Each row is a point. Each copy is the shape, with its points in the same order, stretched, turned, moved and blurred by noise. Some copies are also mirrored. Which?

Shape (5 x 2)
[[ 18 -56]
 [-74  11]
 [ 27  21]
 [ 43  29]
 [ 19   2]]
Copy 1 (5 x 2)
[[ 37  53]
 [-56  44]
 [ 14  -1]
 [ 24 -14]
 [ 17  12]]
Copy 1 is: mirrored
Copy 2 (5 x 2)
[[  6 -79]
 [-49  -5]
 [ 33  -8]
 [ 50   6]
 [ 22 -24]]
Copy 2 is: only turned
Copy 3 (5 x 2)
[[ 29 -69]
 [-79  15]
 [ 27  15]
 [ 42  29]
 [ 22  -7]]
Copy 3 is: only turned
Copy 4 (5 x 2)
[[ 70 -20]
 [ 22  95]
 [-10   2]
 [-21  -3]
 [  9  10]]
Copy 4 is: mirrored

Shape (6 x 3)
[[ 24 -18  -7]
 [ 17  20 -28]
 [ 14  11  12]
 [ 31 -18  74]
 [ 28   6 -35]
 [-12   9 -17]]
Copy 1 (6 x 3)
[[  2  -1 -19]
 [-22  36 -15]
 [ 13  15   2]
 [ 53 -35   8]
 [-16  34 -34]
 [-27  18  10]]
Copy 1 is: only turned
Copy 2 (6 x 3)
[[  9 -21  16]
 [ 37  22   9]
 [ -7  16   8]
 [-75  -9  24]
 [ 41   3  19]
 [ 23  10 -20]]
Copy 2 is: only turned
Copy 3 (6 x 3)
[[  0 -31 -25]
 [ 27  16 -19]
 [ 19 -25  -3]
 [  9 -95   3]
 [ 20   8 -32]
 [ 12   8   6]]
Copy 3 is: only turned
Copy 4 (6 x 3)
[[ -2 -12 -35]
 [ 17 -34 -14]
 [  8   5  -5]
 [  9  68 -21]
 [ 13 -43 -36]
 [ -7 -25   4]]
Copy 4 is: mirrored

Shape (9 x 6)
[[-20 -15  -4 -32 -15  16]
 [ -3 -57  36   4 -13  45]
 [ 24 -70  17  21   9 -23]
 [-35  -5  10 -27 -23  17]
 [-36 -53   8  25 -24 -20]
 [-32  23 -70 -56   5  36]
 [ -8  25 -68  -1 -48 -10]
 [-43  33  33  38 -19   8]
 [-51 -27  30  27  -8  40]]
Copy 1 (9 x 6)
[[ -7  16  15  -7 -36 -26]
 [ -6 -45  36  42 -45 -31]
 [ 38 -73  -7  12 -16 -17]
 [-25  14  33 -13 -32 -25]
 [-21 -55   5 -14 -12 -38]
 [-20  95 -18 -11 -18 -22]
 [-40  39 -43 -38 -19  30]
 [-46 -15  64 -11  17  22]
 [-38 -28  52  27  -5 -34]]
Copy 1 is: mirrored
Copy 2 (9 x 6)
[[ 12   2 -33 -25 -23   3]
 [ 50 -15  -7 -14 -34  53]
 [  4 -37  32  -5   5  38]
 [ 21   4 -32 -30 -42 -14]
 [ -1 -52  10 -16 -43 -17]
 [-16   3 -94   8  -8 -26]
 [-80  -2 -41  20 -31 -31]
 [ 24  24   2  15 -67 -53]
 [ 52 -20 -16   2 -62 -13]]
Copy 2 is: mirrored
Copy 3 (9 x 6)
[[-34 -11 -10 -27   3 -16]
 [-52 -75  -6   4  -4   1]
 [ 31 -70 -12 -12   7   4]
 [-44  -1  -2 -32 -16  -5]
 [ 12 -52 -42 -32 -27  32]
 [-39  61 -36 -36  22 -57]
 [ 16  45 -60 -24 -39 -52]
 [-23  13 -13  26 -50  55]
 [-59 -41 -30  13  -5  49]]
Copy 3 is: mirrored
Copy 4 (9 x 6)
[[ -9  -6  -4 -35  14  28]
 [ 30   5   3 -13  70  56]
 [ 20 -40   8  43  85  10]
 [ -8   1  17 -42   9  42]
 [ 21 -45  31  14  37  48]
 [-36  19 -61 -38 -61  17]
 [ 14  -5  -4  -3 -60 -11]
 [ -1  39  64   1 -14  54]
 [ 12  19  21  -4  23  85]]
Copy 4 is: only turned

Shape (14 x 8)
[[  3 -15  48   9 -32   2 -16 -16]
 [ 14   3 -35 -30  -5 -13  31 -13]
 [ 32  -4 -40 -22  -6  24   0 -13]
 [ 42  17 -56 -24 -19 -33 -17   5]
 [ 34  17 -27 -16 -29 -23  29 -20]
 [-35 -34  38 -36 -25 -27 -38   4]
 [ -4 -40  -5  12 -30 -15  -6  16]
 [  1  22 -36  55  29  39   9 -30]
 [-34  19  -8   5   4  49  23 -27]
 [ -1  37  14  32  60  15 -10 -24]
 [ 32  15   5  21  29  19  20 -21]
 [ 26  -3 -45 -44   9  14  37 -19]
 [ -7  36 -10   4  34  29  16  26]
 [-36 -33  29  -1  -6 -47 -18  17]]
Copy 1 (14 x 8)
[[-24  27  12 -41   0  -5   9 -25]
 [ 30 -33 -22  16  21  -9  22  16]
 [ 21 -21 -16 -13  26  25  -7   8]
 [ 53 -47 -53   3  -8  -9 -18  -3]
 [ 46 -27 -30  -2  -5   0  27   7]
 [-54  -3 -19 -30  35 -59 -14 -31]
 [-15 -34   7   7   7 -14 -10 -35]
 [ 42  45  14  47   1  65  -3 -18]
 [-26  42 -11  18  18  30  28  -2]
 [ 36  82  15  22 -13  25  -9  14]
 [ 41  35  24   7 -11  30   9  23]
 [ 31 -34 -21  10  39   6  16  43]
 [  1  22 -15  38 -20  13   1  31]
 [-26  -5   5   5  12 -63  -3 -30]]
Copy 1 is: only turned
Copy 2 (14 x 8)
[[ 55   3  -2 -30 -26   6 -17   8]
 [-26 -23 -15  -5  -9 -17  14 -22]
 [-11 -17 -24 -13  13 -24 -18 -19]
 [-38   8 -26  11 -19 -57   1   8]
 [-12  -5 -26   7 -23 -39  29 -19]
 [ 15 -13  28 -56 -46  18 -34  17]
 [ 12  -3 -32  -3 -41   8 -16  17]
 [ 16 -25 -42 -17  58   8  16  29]
 [  6 -26 -12 -64  41  34   6  -9]
 [ 27 -12  32 -26  63  12   7  37]
 [ 27 -17   0   2  37  -2  10  -2]
 [-30 -35 -10  -8   8 -17   3 -38]
 [ -9   8  13 -27  50  36   4   5]
 [ 11  -6  15 -21 -47  25  -6  42]]
Copy 2 is: mirrored
Copy 3 (14 x 8)
[[ 29 -29  16  -6 -54  17 -20   1]
 [  4   1 -30 -22   9   0  37 -26]
 [  1  13 -38 -44  12   3  -5 -26]
 [ -2  37 -38  -3  -6 -16   8 -52]
 [ 32  13 -30 -21 -16   4  35 -38]
 [-37 -47  31   7 -54 -18  -3   4]
 [ -6  -5 -33  15 -32  27 -11   7]
 [ 18  26 -12 -10  54  73 -29 -18]
 [ -6   2  17 -50  26  49  13   5]
 [ 30  -5  37  19  55  29 -27  -7]
 [ 53  -4  -8  -4  32  26 -13  -6]
 [  5  -3 -44 -49  31  -9  29 -21]
 [ 11  29   7 -11  54   8   9  32]
 [-21 -37  12  49 -32   4  -1  15]]
Copy 3 is: only turned
Copy 4 (14 x 8)
[[-54  11 -11  -9 -30   9 -37 -27]
 [  8   8   2 -58  13  -3  10 -13]
 [  0  18  -9 -25  13  24  33 -34]
 [ 36  52  -2 -23 -18  -3   4 -19]
 [ -3  31  10 -45 -16  -5  11 -12]
 [-13   9 -40 -37 -27  12 -95 -30]
 [-22  31 -66 -30 -16 -16 -16  -9]
 [-20 -36  -3  32   3 -18  61 -24]
 [-30 -57  -5 -12  10  31  21  -9]
 [-14 -36  36  49  22 -16   1 -12]
 [-37  -8  24   9  33 -13  20 -11]
 [  6  -6   5 -57  37  12  37 -30]
 [-12 -22   7  14  39  17   6  31]
 [-12  10 -51 -26 -13 -30 -77  -3]]
Copy 4 is: mirrored

Shape (16 x 11)
[[ -4  42 -31  18   3 -35 -16 -19 -12  -5 -16]
 [-22  72  20  42  35 -14 -41   2  18  -1  25]
 [  1 -21  57  26  32 -16  -5  -5  -7 -11 -52]
 [ 30 -34   3  11  51  -7  15  20  32  19 -41]
 [ 26 -20   6  39  45 -15  10 -12 -15   7 -15]
 [ -2  17  34  28  54   9  30  35  -1 -32 -37]
 [ 20  14  32 -35 -19  -7   8  -2 -16 -26  48]
 [  1   0  14 -53   0  22  17 -16 -57   9  34]
 [ 28   6  20  31   5   1  24  -9  -1   9 -34]
 [-40  36 -13  44  26   6 -55 -15 -10 -41  17]
 [ 20  -2   8 -11 -35  21  20 -19 -57  16  54]
 [ -2  13   2 -12 -13  14  -3   8 -26  14  31]
 [ 57  -4  18  30  36 -12  20   8  19 -24 -24]
 [  1   5  16   5  19  21  20 -38  14  -7  -5]
 [-25   2   7 -14 -52  27   1  -2 -26 -10  52]
 [-36  46  -5  31   5 -46   9  -8   9 -17  58]]
Copy 1 (16 x 11)
[[ 10   9 -28  30   6  -3   3 -37   5  13 -60]
 [ 15  37 -18  47  -6   5 -73  -3  31  35 -41]
 [  8 -23  66   2 -29  17 -52 -68 -18 -24 -25]
 [-21 -51  74  -6  25  44  -8 -46  17  10 -11]
 [ 28 -31  48  32  11  23 -11 -66  -6  14 -11]
 [  4  -9  61   9   2  60 -56 -26 -40 -21 -39]
 [  8  45  -4  30  25 -51 -17  25 -28 -16  22]
 [ -8   1 -35  24  18 -28 -25  -6 -68  16  46]
 [ 20   5  56   3 -20  24   0 -37 -22   8 -20]
 [ 59   6 -63  25  -8  11 -66 -18  15  -8 -55]
 [ 39  10 -19  36  -6 -45   8  19 -62  32  47]
 [  6  -1 -22  24  -1 -21 -19  23 -29  29  12]
 [ 33   4  84   4  36  28  -3 -41   1 -12 -26]
 [ 16  28   0   3  -7  33 -13 -43 -10 -11  10]
 [ 25  22 -49  23 -28 -34  -5  57 -39  -4  21]
 [  2  45 -40  95  -5  -7  -9  14  12  -3 -23]]
Copy 1 is: only turned
Copy 2 (16 x 11)
[[  2 -11   3  27  29  -6 -29 -14   1   5 -47]
 [-16  24  21  27  40   4 -65  -5 -39   9  -1]
 [-26 -32  62  39 -25  -4  28  15 -12 -11 -11]
 [-59 -44  30  44 -29 -31   9   0  31  35 -14]
 [-21 -32  26  58  15 -21  26  -4   5  34  -5]
 [-63  -6  34  52   1 -17  19  19  15 -29 -13]
 [ 31  46  -4   1  -3 -49  36  28  21 -14  33]
 [  4  25  -9 -30  20 -42  84  28   5  15  23]
 [-17  -3  18  46  -4   5  24 -19  10  10  -6]
 [  5 -32  15  13  60   4 -51  -2 -19 -28  10]
 [ 33  28 -41   4  18 -23  74  14   1  27  47]
 [  2  16 -28  -3  10 -15  23  17  -1  18  24]
 [-24 -13  34  66  -4 -20  12  -2  44   7   2]
 [-24  -8  38   5  12 -27  16 -35   4  -4  18]
 [ 23  22 -42 -22   1 -22  31  10  -4 -25  56]
 [ 10  30 -18  43  25 -67 -43 -13 -21 -13   3]]
Copy 2 is: only turned
Copy 3 (16 x 11)
[[-25   3 -16 -25  17 -32 -23  -1 -22 -29   5]
 [-15  19  38 -44  14 -64 -31  28  45 -12  38]
 [-13 -23  31  23  12  14 -42  19  -4  26 -39]
 [ 14 -35 -42   3  26  31 -14  36   4  25 -11]
 [-11 -15 -16  33  43   8 -39  18  -2   6  10]
 [-29 -11   0  -2  47  20   5  26  36  -7 -36]
 [ 28   1  51   8  22  14  33  -9   3 -60  12]
 [ 23   8  23  31  39   5  51 -58   3 -11   6]
 [ 10   1 -14  35  25  -7 -11  27  -8 -17 -42]
 [-52  25  22 -20  -5 -29 -39 -16  46 -22  46]
 [ 27  26  21  58  21 -13  42 -22 -12 -38  19]
 [  7  27  10  13   8 -15  39  -3   0  -7  18]
 [ 18  -9 -19  15  44  31 -30  43  10 -32 -19]
 [ 19 -21  -9  25  14  -4 -10 -14  37 -26 -15]
 [ -1  22  40  28 -28  -7  56 -19   9 -39  23]
 [-19 -37  21 -23  21 -60  12  14  14 -61  39]]
Copy 3 is: only turned
Copy 4 (16 x 11)
[[ 27  40 -30 -16  15 -29 -12 -18  27  -3  15]
 [ 23  69  -6  27 -13  -2 -50  31  10   8  84]
 [ -1 -22  39  -4   4 -29 -33   8 -38 -52  -3]
 [-20  -4  32  47  16 -58  23  33 -13 -25 -37]
 [ 40  -4   3  38  40 -40 -20  12 -22 -23 -19]
 [ -6   3  28  29  31   9  15  25 -37 -69  32]
 [ 28 -14  -7 -50   7  46 -13  40  14  27  22]
 [  2 -19  -4 -51  71  33 -22  16  -4  55  -2]
 [ 24  25   6   6  10 -14 -11  -7 -34 -29 -40]
 [ 11  11 -18  36   0  17 -47 -12  30  -3  66]
 [ 38  -8 -44 -33  41  34 -26   0 -28  63 -23]
 [ -2   6 -32 -15  19  17 -21  17  -8  43   5]
 [ 33   2  17  34  13  -4   8  30  -9 -55 -29]
 [  9  11  40  17  12  20  -1 -20   2   9  -2]
 [  0 -20 -35 -35 -12  50 -14 -10 -13  58  25]
 [ 64  29 -19  -8 -15 -13   1  -3  14  35  94]]
Copy 4 is: only turned

Shape (16 x 12)
[[ -9  35  19 -25  -5 -53   2  22 -56  24 -29  31]
 [  5  -7  -1  19   4  16 -10  35 -57 -21 -27  -7]
 [-22 -30  30  10  -2   6  45  -6   9 -13  25 -26]
 [-20 -22  29  21  -6 -41  14 -30  13 -35  32  25]
 [-17  -3  -7 -33  44  19  52  -7 -20 -35 -39  21]
 [ -6   4 -22   9  10  -1  26   4 -59  19  15   0]
 [ 54  38 -32  26  -4 -20  -3  30 -28  34 -22 -20]
 [  9  21 -11 -25  24 -41 -17 -10 -46  38 -46  -2]
 [ -1  43  32 -22   2  -2 -15  -7  -2  -9   4  14]
 [ 14  11 -31   9  -9 -28 -22  -9 -17   5  28  30]
 [ 16  10  19  37  24 -23  -1 -24 -26 -28  10 -23]
 [ 21 -32  22 -12   5  13  44  -5 -54  20 -13  -7]
 [  7   8 -27   4 -26 -11  41  15 -19 -10  24 -23]
 [-30  31   1   1 -23  14  -6 -20  15   6  -2  11]
 [-10   8   3   5 -38  -1  24 -34   3 -42  16  -7]
 [  8 -23  19 -17  30  -9  -5  21 -51 -31 -16 -29]]
Copy 1 (16 x 12)
[[  3  31 -19  75  -3 -20 -34  -6 -64 -38 -24  11]
 [ 16  -4  -1  47  -9  41  -3 -23   9  -3 -30 -16]
 [  1  15  44 -10  -5 -31  41   9   0  -5  -9 -34]
 [ -7  27  -4  -5  -2 -53  -5   4  19 -54   6 -32]
 [-13  -4  77 -12  -4   8 -33  -1   0 -29 -16  44]
 [ -9  21  16  48  12  38  15  -4 -34 -32  20  -7]
 [ 23  39 -42  86  21  36   9  27 -22  26   9  32]
 [ 22  20 -21  39  -8  -6 -12 -19 -55 -29  -6  61]
 [-14  26   7  11  15 -35 -36 -18 -18  12   2  -3]
 [-20  12 -47  41  23  11 -20   7  -2 -20  34  -7]
 [ 45  47   2  13   9  -2   5 -15  14 -26   6  -5]
 [  5  16  61  42 -56   4  32 -11 -35  -2  11  -7]
 [ -8  26   3  24  18  38  10  48 -18   1  12 -22]
 [-56  26 -11 -10  26 -16 -13  -5  -7   7  -4   5]
 [-34  39  11 -29  -2   7 -14  25   4  -5   6 -22]
 [ 56 -21  24  13 -22   8  -7 -29  -7 -12 -22 -10]]
Copy 1 is: only turned
Copy 2 (16 x 12)
[[-21  33  11 -12  27 -46 -60 -22  13 -39 -27 -22]
 [  5  -9  21  14  44   5 -40   6  -9  12 -46   4]
 [-26  37 -18  13  12   5  67 -21 -22  18 -11  -4]
 [-36   2 -30  -1  12  -8  29 -36  23 -10  56  22]
 [  1  24  13 -45  37 -13  38  40  20  -4 -63  -1]
 [-14 -10 -17   5  24 -17 -14 -14 -69 -24 -56 -11]
 [ 14 -18 -29  41   6 -64 -76  -6 -32  -8 -38 -38]
 [ 19  16  -2 -31  20 -64 -64 -34   8 -26 -62 -31]
 [ 12  42 -10   0 -12   8 -21  -7  25 -35   1  -9]
 [ -9 -33 -23   1 -13 -26 -47 -19 -33 -32  16  11]
 [ 14 -12 -47   5  28   4 -12 -36  13   0   3 -16]
 [ 11  40   7  -4  65 -29  20  -3 -49  12 -62  11]
 [-33 -14  -6  29   7 -25  11   9 -59  -7   2 -31]
 [ -1   8  17  22 -48  10   1 -10   7 -29  -7   7]
 [ -2 -14  17  26   5   8  41  -6  -7 -21  36  -1]
 [ 13  23   7 -27  54   6 -28 -12  -1  24 -38 -17]]
Copy 2 is: only turned
Copy 3 (16 x 12)
[[-41   9 -26 -88  67  15 -17  30  -4  47 -42 -19]
 [-42  13  48 -37   8  -8 -36  27 -58  18 -24 -36]
 [-42  15  24  -8 -10 -12  25   7  27 -42 -33  -8]
 [-13 -21  19 -30 -15   3  -5  48  30 -14 -39  32]
 [-15 -55   5 -29  46 -21 -15 -23 -20 -22 -34 -38]
 [-50   5  41 -55  10 -32  21 -15 -23  31  -4  -9]
 [  6  37  17 -18  24 -14  27   7 -35  75 -38  -1]
 [-16  -6 -12 -51  38  19 -19 -23   0  58 -41 -26]
 [  8  28 -31 -28  40  -2 -29  13   4  -1   1   3]
 [  9  -7  13 -37 -18 -15  10  23 -15  49  -6  21]
 [-10  14  51 -16   1 -19 -34  11  -2   8 -36  16]
 [-27  16  46 -60  24  -2  14 -11 -12  -7 -23 -43]
 [-31  24  18 -32 -17 -30  48   5 -22   7 -41  11]
 [-18  17 -27 -12  15  17  22  -1  -6   9  16  22]
 [-16  21  12 -24 -19   2  23   7 -19 -24 -26  37]
 [-31   9  33 -39  -2 -18 -60  13 -12 -14 -58 -54]]
Copy 3 is: only turned
Copy 4 (16 x 12)
[[-61 -56   7  27 -62 -33  16 -25   2  40  25  67]
 [-32 -34  53 -20 -56  -6  26  23 -16 -23  -5  -8]
 [-39  53 -15  -3  17  -6  30  26  24   8  29 -30]
 [-18  12 -51  23  -7 -15  13  19  20 -24  95 -11]
 [-36  27  45 -56 -56  68  46 -17   2  27  43  37]
 [-31  -2   5   8 -39  -5  19  39 -43  45   5  23]
 [-13 -16  32  27 -45 -62  11 -41 -73   5 -26  23]
 [-38 -58  15   7 -56 -17  12 -62 -38  64  26  30]
 [-37 -16  31  48  -1  10 -19 -26   8   3  44  25]
 [ 21 -29 -17  23 -22 -35 -24  12 -44   6  40  34]
 [-51  -5   9  35 -17  -7  26  -4 -47 -25  60 -32]
 [-22  11  43   5 -34 -14  75  14  -4  48  25  -6]
 [-29  45  14  -2 -24 -54  -2  32 -28  23   6  21]
 [ -7  14 -10  28 -31  15 -45 -13  16  12  15   2]
 [-22  53   7  18 -33 -18 -21  19  10   1  58 -16]
 [-56 -36  58 -34 -12 -16  40   2 -12   7  34  -6]]
Copy 4 is: only turned
